Each row is a point. A path goes straight from each point to the next, and from the last back to the first. The post is the endless flat space through its rows: a point in 2 columns, a line in 3, a plane in 4, and so on, so that a path can go around it. How many times does the path go around the post? Going back the other way cancels.

Post:
0.007; 0.010
Path (14 x 2):
0.025; 0.058
0.062; 0.036
0.030; -0.044
-0.004; -0.013
-0.023; -0.001
0.008; -0.046
0.069; 0.000
0.046; 0.046
0.000; 0.030
-0.029; 0.022
-0.007; -0.013
0.047; -0.040
0.050; 0.013
0.030; 0.066
Times around: 1

Post:
0.006; -0.016; -0.019; -0.071
-0.021; 0.024; 0.049; 0.069
-0.027; 0.004; -0.016; 0.016
Path, 15 rows:
0.031; -0.008; 0.002; 0.022
0.021; 0.053; 0.007; 0.042
-0.028; 0.054; -0.014; -0.046
-0.053; 0.026; 0.014; 0.031
-0.044; 0.038; 0.025; -0.027
-0.014; 0.056; -0.039; -0.038
-0.054; 0.043; 0.013; 0.012
-0.064; -0.023; 0.015; 0.022
-0.026; -0.052; 0.004; -0.008
-0.062; -0.010; 0.052; -0.030
-0.028; 0.045; 0.041; -0.007
-0.064; 0.066; -0.015; -0.002
-0.048; 0.012; 0.001; -0.003
-0.063; -0.043; 0.006; -0.029
0.000; -0.018; 0.042; 0.046
Times around: 1

Post, 8 rows:
0.003; 0.007; 0.043; -0.001; 0.002; -0.021; -0.020; -0.026; -0.058
0.018; -0.019; 0.026; -0.069; -0.019; -0.033; -0.064; -0.020; -0.007
-0.005; 0.022; 0.021; -0.051; 0.019; -0.009; -0.013; 0.015; -0.070
0.018; 0.016; 0.030; -0.040; 0.057; -0.056; -0.024; -0.009; -0.032
0.013; 0.015; -0.049; 0.058; -0.008; 0.047; 0.025; -0.013; 0.052
0.020; -0.008; 0.069; -0.063; 0.005; -0.042; -0.005; 0.016; -0.033
0.057; 0.008; -0.049; 0.083; -0.007; 0.053; -0.019; 0.033; 0.046
0.027; -0.002; 0.024; -0.020; 0.011; 0.059; -0.041; -0.009; 0.030
Path (22 x 9):
0.045; -0.022; 0.025; -0.029; 0.010; -0.011; -0.025; 0.015; -0.057
0.050; 0.015; -0.024; 0.010; -0.001; 0.007; -0.028; -0.013; -0.042
0.047; 0.032; 0.015; -0.069; 0.040; 0.009; -0.004; 0.007; -0.003
0.036; -0.037; 0.025; -0.015; -0.040; -0.040; 0.000; -0.020; 0.000
0.011; -0.036; 0.025; -0.094; -0.029; 0.013; -0.021; -0.002; -0.008
0.032; 0.023; -0.010; 0.003; -0.002; -0.001; -0.010; -0.029; -0.049
0.055; 0.031; 0.037; -0.006; -0.006; 0.003; -0.004; 0.010; -0.030
0.036; 0.023; 0.010; -0.058; 0.006; 0.006; -0.033; 0.042; 0.045
-0.046; 0.017; 0.046; -0.040; 0.033; 0.008; 0.006; -0.014; 0.000
0.047; -0.033; 0.023; -0.022; 0.049; -0.088; -0.048; 0.058; -0.013
0.047; -0.037; 0.004; -0.005; 0.000; -0.054; -0.072; -0.036; -0.035
0.057; -0.048; 0.026; -0.017; 0.000; 0.016; -0.010; -0.020; 0.020
-0.018; -0.055; 0.037; -0.048; 0.001; 0.006; 0.005; -0.034; -0.014
-0.004; -0.028; 0.030; 0.004; -0.032; 0.059; -0.071; 0.000; -0.026
0.015; 0.002; 0.018; -0.057; 0.032; -0.016; -0.035; -0.002; 0.039
0.055; 0.053; 0.014; 0.021; 0.026; -0.037; -0.044; 0.014; -0.008
0.099; 0.029; 0.057; 0.019; 0.049; -0.045; -0.063; -0.001; -0.041
0.052; 0.049; 0.030; -0.101; -0.029; -0.063; -0.038; 0.059; -0.058
-0.036; 0.062; -0.017; 0.042; 0.034; -0.014; 0.017; -0.025; 0.033
0.011; 0.033; 0.039; -0.030; -0.001; -0.051; 0.010; -0.012; 0.040
0.086; 0.008; 0.034; -0.014; 0.006; 0.012; -0.019; 0.076; -0.008
0.034; -0.021; 0.022; -0.007; -0.023; 0.042; -0.057; -0.049; -0.003
Times around: 0
